Rows are points. Any point is a mix of the corners, with weights that add up to 1. It lies inside the corners' shape when no weight is negative. Is each point inside? If not, which corners have a negative weight?

Corners:
(1): [-60 -20 -57]
(2): [13 16 29]
(3): [  2 -26   9]
(4): [ 50  25 -53]
Points:
[ 22  20 -51] => outside (3)
[-8 -8 14] => outside (4)
[ 0 -7  6] => inside
[19 15  4] => inside
[ 34  31 -17] => outside (3)
[35 19 19] => outside (1)

Corners:
(1): [-5 -6 -3  7 15 16  2  5  3 10  5  7]
(2): [ -3   2  -8   0  11  11   2  -1 -13   7 -21 -19]
(3): [  0   0  -1  -9 -17   2   1  -1  60   4  10   9]
(4): [  0  -2 -10 -13  -8  -6  -1   4 -12   9  12   5]
(5): [ -1  -1  -1 -18  -7  -3   4   4   4 -19  -5  -6]
(6): [-12   2  -7 -11   7  -4   5  -8  -6  -1  13 -28]
(7): [ -8   4  33  -8 -11 -10 -14   6 -13   1  11  12]
(8): [  0  10  -7 -10  -1   7  -9 -12  -3  -2  12  -3]
(9): [-22  -2   1   1 -10  -9 -15   5 -11 -11  -3   4]
(10): [ -8 -15   5  11 -12  -6  -3 -15 -14  -4   9  -2]
(11): [ -8   1  -3 -12  -3  12  11  -5   2   9   3  15]
(12): [ -3  -2  -4  -8  10  -8   1  -7 -12   4 -10  12]
(13): [ -6   0   5  40 -11  -8   6  -7  -9   2   5  15]
Points:
[-5 -1  0 -3 -7 -2 -2 -4  6 -2 10  5] => outside (2)
[-4  0  1 -4 -2  2 -1  0  3  3 -1 -1] => inside
[-8  0  1 -2 -2  0 -3 -2 -2  3  4  0] => outside (5)
[ -5   1 -16   7  12   5   7  -7   1  12  -3   7] => outside (5, 7, 10)
[-10   6   1 -35   4  10  -5  14 -25  -7   6 -16] => outside (3, 10, 12, 13)

Corners:
(1): [-14   6  16  -7  -4  28   5  18 -29   0  26  15   9  -7   8   8 -20 -40
 -46  28]
(2): [-17 -31  25  22   3 -18  10   6  19  41 -44  23  -2   5  -1  -5   5 -40
  13   3]
(3): [ 20   8  23  -6  10  40  17  -2  20 -41  -7 -16   2  28  12   3  37  -2
   2 -14]
(4): [  6  -6   0   1   6   0  18 -15 -30 -42   9 -49 -31  -5  33  -9  43  22
  29  -7]
(5): [-16  41   0 -10  -9  11   0  -1  -2 -14  -9  -5  -8 -33  -1  32 -19   8
 -32 -26]
(6): [  1   1  -9  33  -8  15   2  -8   3  -4  30  -1  16   0  -5   1  40  21
  26 -29]
(7): [  6 -11   9  -3   1  25  34 -51   2 -12  33 -10 -38   0 -25   7  31   7
 -10  -8]
(8): [ -9 -44  34 -23 -11  -7 -23   5   3  16 -17  30  16 -13 -28 -33 -25 -24
   8  -6]
(9): [  2 -25 -13 -14  26  -5  -7 -10  23  27 -26  47 -13  21  15 -26 -19 -19
  24  -2]
(10): [  8   6   7  -4  -8  23  49   5   2  10  12 -14 -14   2  18 -31  40  20
 -21 -38]
(11): [-21 -12  33 -27 -19 -22 -21   6 -10  54  -8  38   2  43 -25  10 -18 -27
   7   8]
(12): [ 24   1  11  -2  33  -6  15  11  26  19  34 -23 -11   3  -1  14  18  30
   5 -11]
(13): [-14 -14  16  25   3  -8 -26   1  12  23 -32  16  -7  27 -13 -23   6   5
 -22  16]
(14): [ 33 -14   8 -15 -11 -16 -28  -1  24  45 -33  34 -12  11   6  -7  30 -15
  14  28]
(15): [ -4  26   8  -7 -11 -23  -2  11  28  20  -8  21 -26   6 -22 -32  -7 -40
  24   5]
(16): [ 31  -4 -13  16  27  10  -3 -30   8   6  22 -42 -10  13  26 -14  40 -14
  -1 -51]
(17): [ 36   3 -23  11  31  14  42  -1 -18 -10   4 -45  -8  13 -32   6  37   0
  -1 -22]
(18): [ 30 -10  15  12  19   0  18  23  -2 -24  25   9 -32   8   6  -8  55   1
  -3 -47]
(19): [ 21  35  38  15 -42  22  13 -11 -29  -5  12  -1  10  -8   5   6 -59  -4
 -23  -3]
(20): [ -3 -10   0  -3 -50  30  15  23 -10  -1  16 -19 -36   1  -1  22 -28 -10
 -25   4]
(21): [ -2  11   4  -8 -45 -16  45   1   7 -35  34  -4  22  16   5  26 -21 -13
 -38  -2]
Points:
[  7   1   7   3  -1   3   5   5   6   4   1   1  -2   9   4  -4   9  -5
  -1 -11] => outside (7)
[  9   4  16 -11  -7   4   2  -3   6  -3   1  -3 -17   9   4  -4  -1  -1
 -11  -9] => outside (1, 2, 6, 17)
[ 10  -2   9   2   4  10   3  -3   4   7   0  -3 -15   6   2  -8  19  -4
   3 -11] => outside (21)
[  0   6  11  -2  -3   0   3  -6   1   4  -5  11  -3   4  -3  -5   5 -14
  -3 -10] => outside (12, 20)
[  8 -31  30 -20 -21 -35   1  11  25  60 -20  51 -14  26 -47 -30 -31 -43
   4  18] => outside (1, 3, 4, 5, 6, 16)

Corners:
(1): [  0 -27 -13  -7  18 -13 -14  -4  31  27  14   3 -43 -33   3 -15   9 -30
  21 -21]
(2): [ 19   3   2   2 -21  46 -16 -26  34  -2   2 -28   1  15 -23  -6  -9 -25
 -11   9]
(3): [ -8 -12 -15 -11   8  -7  -4  -4   5  -8  -6  39 -11  10   4  -6  -2 -18
  22   4]
(4): [ 13   4  33   7  -8  37  -1   4   3  28   8 -16 -23  16  -2   2 -24   6
 -12   5]
(5): [ 15   0   0  -8  32 -13  21 -26  -3  -8   4   1 -24 -12  22  -4   0   1
   4  22]
(6): [  2  21  18  10 -34  -2  11  -4  12  25  15 -29   9  13 -19   3  -1   6
  21 -14]
(7): [-10  19 -23 -12  10   4 -15 -25  19 -14  40  23 -14  -8  15   9  -3   4
  -9  38]
(8): [-19   8  10 -22   4   6  22  32 -40 -20 -24 -21  17   9   2   5   4  20
  -5  21]
(9): [ 19  -5   6  16 -12  19  16 -15  12  23   3  -8  34  28  -5   7   2   0
 -12  -4]
(10): [-14 -16 -27  10  22 -14   6 -16   8 -13 -11   0 -28 -21  -1   4  13  10
  22 -15]
(11): [ -2 -12   5  18   6  -4  19 -29  -6  28   5 -24 -17  -1 -35 -10 -15  -8
 -23  13]
(12): [ -9   5 -18  -5  43  -7  -6  -6  31  -3   6  20  -7 -17  -4  13 -11   8
  19 -22]
(13): [  1   8 -20 -14  31 -28 -32   3  11   8 -12  33 -22 -29  13   2  13 -17
  14 -13]
(14): [ 36  -4   5  11 -22  18  20 -15  11   4  18 -12   1  -3 -26 -15  18  14
  -2  -8]
(15): [ -8   3  29   9 -15  30  18  10 -11   4  -6 -13  29  -6  12 -28   4   9
  16  -5]
(16): [-20 -22  28 -27 -19  21   5  33 -14 -12 -25 -42  28  24  21 -15 -32  42
  10   3]
(17): [-30  -4  58   0 -27  -5  26  16 -15 -18 -34 -29  26  -2  12  20   9  15
 -10  -3]
(18): [  4 -14  -6   8   8  -1 -14  -3  -8  -8  20  18  10  -3  26   4 -26 -15
  12   3]
(19): [ -9 -23 -12  21  43 -22 -16  -5 -10  -7  18   6 -26  19  -7   1  31  13
   4   6]
(20): [-60  13  10  -7 -23   6  15  34   4 -28   5  -8   6  26  21 -15 -28  13
  -8   1]
(21): [-35 -21  33  12  -4  -3  19  39   0  -3 -37 -25  19  16  21  -3  -6  13
  -3  18]
Points:
[-4 -4  8  2 -3  9  7 -1  5  1  2 -8  2  5  2 -4 -4  4  2  3] => outside (13)
[ 15   8   5   5   5   8   7 -20   0   6   6  -1  -2   5 -19   4  15   0
  -8  11] => outside (1, 10, 16, 18, 20, 21)
[-4 -5 -2  2  8  2  1 -3  4  1  3  0 -6  1  2 -5 -1  1  5  3] => outside (17)
[-5 -3  3 -1  5  2  2  1  2 -4  0 -1 -1  1  8 -1 -2  2  6  3] => outside (11)
[  1 -10  19  -1   6 -10  11   5 -17   7 -14 -11  -7  -7   1  -5   6   1
   4   4] => outside (2, 7, 9, 10, 12, 20)
[-11  -3  12  -1  -1  -1   5   2   1  -5  -4  -5   2  -1   9   3  -1   4
   0   5] => inside
